Rows are points. Any point is a mix of the corners, with weights that add up to 1. It lies inside the corners' shape when no weight is negative. Is each point inside? If not, which corners have a negative weight?
In the rows, 128 means zero.

Corners:
(1): [143 142 222]
(2): [179 112 118]
(3): [116  76  60]
(4): [127 114  88]
Points:
[129 112  92] => inside
[135 123 141] => inside
[153 125 175] => outside (4)
[123  88  86] => inside
[120  97 110] => outside (2)
[112  93  91] => outside (2)
[143  90  91] => outside (4)
[123  90  76] => inside

Corners:
(1): [155 112 162 119 167 122]
(2): [103 125 128 121 172 124]
(3): [ 96 129 103  96 140 165]
(4): [ 89 136 136 119 128 131]
(5): [110 123  80  86  91 131]
(6): [132  70  95  86 120 123]
(7): [151 135 192 249 155 118]
Points:
[113 104 101  81 124 129] => outside (7)
[134 104 137 138 141 118] => outside (3)
[113 123 144 142 146 130] => outside (5)
[132 108 137 126 143 121] => outside (3)
[141 114 147 121 154 125] => inside
[110 121 104 117 131 137] => outside (1, 4)

Corners:
(1): [ 48 178 150  69  10 142 152 161 100 118  94]
(2): [128 112 102 165 156 117 117 156 127 118 194]
(3): [ 91 182 148 134  20 169 156 187 123 136  70]
(4): [150 163 157 120  49 136 146 153 136 150 126]
(5): [153 146 140 164 168 203 116 168 101 155 154]
(6): [128 154 111 150 182 160 131 160  64 112 126]
(7): [160 148 157 156 204 152 114 136 140 128 152]
(8): [102  54 134 118 160  84 124  46 118 128 121]
(9): [125 171  88  71 125 178 140 156 127 152 125]
(10): [141  70 123  66  83  82  35  16 111 159 107]
(11): [ 94 104 119 129 117 135 138 141  81  57  97]
(12): [172  61 140 150 203  92 114 161 130 116 121]
Points:
[148 125 137 158 154 144 118 144 114 130 144] => outside (1, 9)
[ 97 139 124 131 102 138 151 153 102  91 118] => outside (5, 10, 12)
[136 150 130 119 114 158 132 151 119 143 130] => inside
[130 104 123 116 157 130 101 104 106 132 133] => outside (3, 4)
[115 145 131 130 124 142 147 158 119 117 120] => outside (5, 10)

Corners:
(1): [229 129 103 142 184  99 132 105 154 162 151 159 155 162]
(2): [219 110  96 121  87  96 184 114 127  69 141  59 134 164]
(3): [107  89 205 111 120 116 138 110  66  92 168 169 174  99]
(4): [144 133 160 183 183 155 133 126  95 168  97 155  64  48]
(5): [ 79 117 202 155 120 147 107 198 151 149 121 100 135 163]
(6): [175 160 132 143 126 169  94  79  84  48 118 128 141 150]
(7): [ 90 153 128 103 193  94 159 195  85 129 155 123 186  64]
(8): [127 143 118  74  52 118 200  73 200 170 113 108 107 128]
(9): [115 132 106 113  92 150 169 127  74  55 130 118  98 182]
(10): [206 129 134 146 142 174 103 155 140 130 103 173  94 183]
(11): [135 121  86 157 163 124 161 131 134 158 127 169 126  72]
(12): [108  94 114  79 134  85  98  92 113 179 131  99 176  65]
(13): [ 78 101 176 129 140 182 141  82 156 111 162 110 194  87]
(14): [ 90 148 146 172 175 110 128 204 170 110 139  53  82  77]
(15): [ 93 116 131 102 102 180 102 159 146 163 188 139 155 140]
Points:
[109 130 152 145 146 134 130 151 141 116 139 100 127 106] => inside
[155 130 107 116 137 141 140 114 125 140 140 143 143 124] => outside (3, 5, 14)
[117 123 150 130 131 131 128 149 126 130 131 113 140 130] => inside
[113 133 144 114 124 132 138 127 136 138 131 117 133 117] => outside (2, 11)

Corners:
(1): [ 66  91 144 168  67 145 158   9 125 169 122 198 123 202 142 117 108 205
 122 111]
(2): [135  85 101 104 124 129 122 108 129 110 110  82 100 119 148 232 108 153
 127 167]
(3): [160 178  95 123 167 174 153 210 124 138 127 187 110  64 132 166 114  89
  72  61]
(4): [135 149  53  82 185 116 147 238 116 115 207 171  67  59 132  99 131  77
 136 118]
(5): [120  85 114 171 150 177 122  73 142 139 153  76 150 106 109 133 167 166
  75 137]
(6): [157 169  95 121 159 187 102 193 106 149 204 156 133  76 175 150 117  92
 167 135]
(7): [ 86 120 115 126 140  90 111 104 175  92 136 141  94 150 129 204 134  94
 146 179]
(8): [167 199 127 111  96 101 155 189  71 157 165 134  70 123 112 123 155  83
 128  71]
(9): [121 150 178 153  99 113 118 106 182 141 129 134 164 109  86  88 154 211
  99  89]
(10): [149 118 129 175  90 111 140 101 149 115 123 175 135 167  27 125 151 225
  86  55]
(11): [101 122 117  71  78 140 117 125 142 122 109 142 138 168 127 196 134 117
 143 120]
(12): [144 130 116 146  70 125 153  80 158 147 148 184 144 134 105  97  95 147
  81 124]
(13): [147  80 136 151  89 189 176  77 175 120 101 152 124 159 135 111 139 158
 121  75]
(14): [195 211 113  73 131 135  95 121  73 112 156 164 139  90 164  98 166 135
 133  97]
(15): [104 118  79 117  59 131  91 146 117 133 139 205  73  95 185 136 164  94
 137 210]
(16): [119  94 111 180  84 141  65  65 188  72 103 180 209 109 157  45  67 141
 117  10]
(17): [ 88 115  42 126 119  98 167 204 160 153  90 140  67 173 142 151 127 107
 143 154]
(18): [168 142  95 116 159 110 189 204  70 128 135 138 125  86 109 164 140  80
 143 121]
(19): [126 156 104 150  49 147 116  51 170 155 114 198 144  98  71  69 132 180
 126  67]
(20): [110 123 152 160  80 165 146  77 104 124  87 151  99 171  87  90 117 194
 114 147]
(21): [225 195 127  56 171  99  55 198  67 165 169 172 107  66  65 117 163  75
 113 109]
Points:
[146 148 105 108 119 133 123 161 123 121 133 157 113 111 124 136 138 119
 137 109] => outside (1, 5, 12)
[137 136 116 122 103 131 115 106 135 130 137 164 132 106 131 117 131 131
 117 100] => outside (6, 10, 17, 20)
[139 129 114 126 130 132 157 142 122 138 132 137 110 124 103 160 129 133
 116 119] => outside (14, 15, 16)
[136 127 118 138  99 138 141 113 143 133 129 160 124 132 117 118 126 144
 113 107] => inside
[151 163 120 106 133 117 107 141 118 128 116 164 143 130 125 150 116 139
 124 109] => outside (4, 5, 8, 13, 15, 19)
[143 137  85 133 132 129 130 143 138 141 134 157 130  95 115 119 117 141
 112  95] => outside (7, 8, 11, 13, 15, 20)
[139 140 121 119 102 143 117 108 124 136 147 155 131 100 130 105 137 142
 125 113] => outside (3, 7, 10, 17)
[162 147 127 122 112 141 122 134 112 131 143 151 144 110 132 132 140 134
 113  85] => outside (4, 7, 17, 19, 20)
[145 150 104 113 129 124 106 151 121 118 137 150 120  99 120 134 140 117
 127 114] => outside (1, 12, 13)
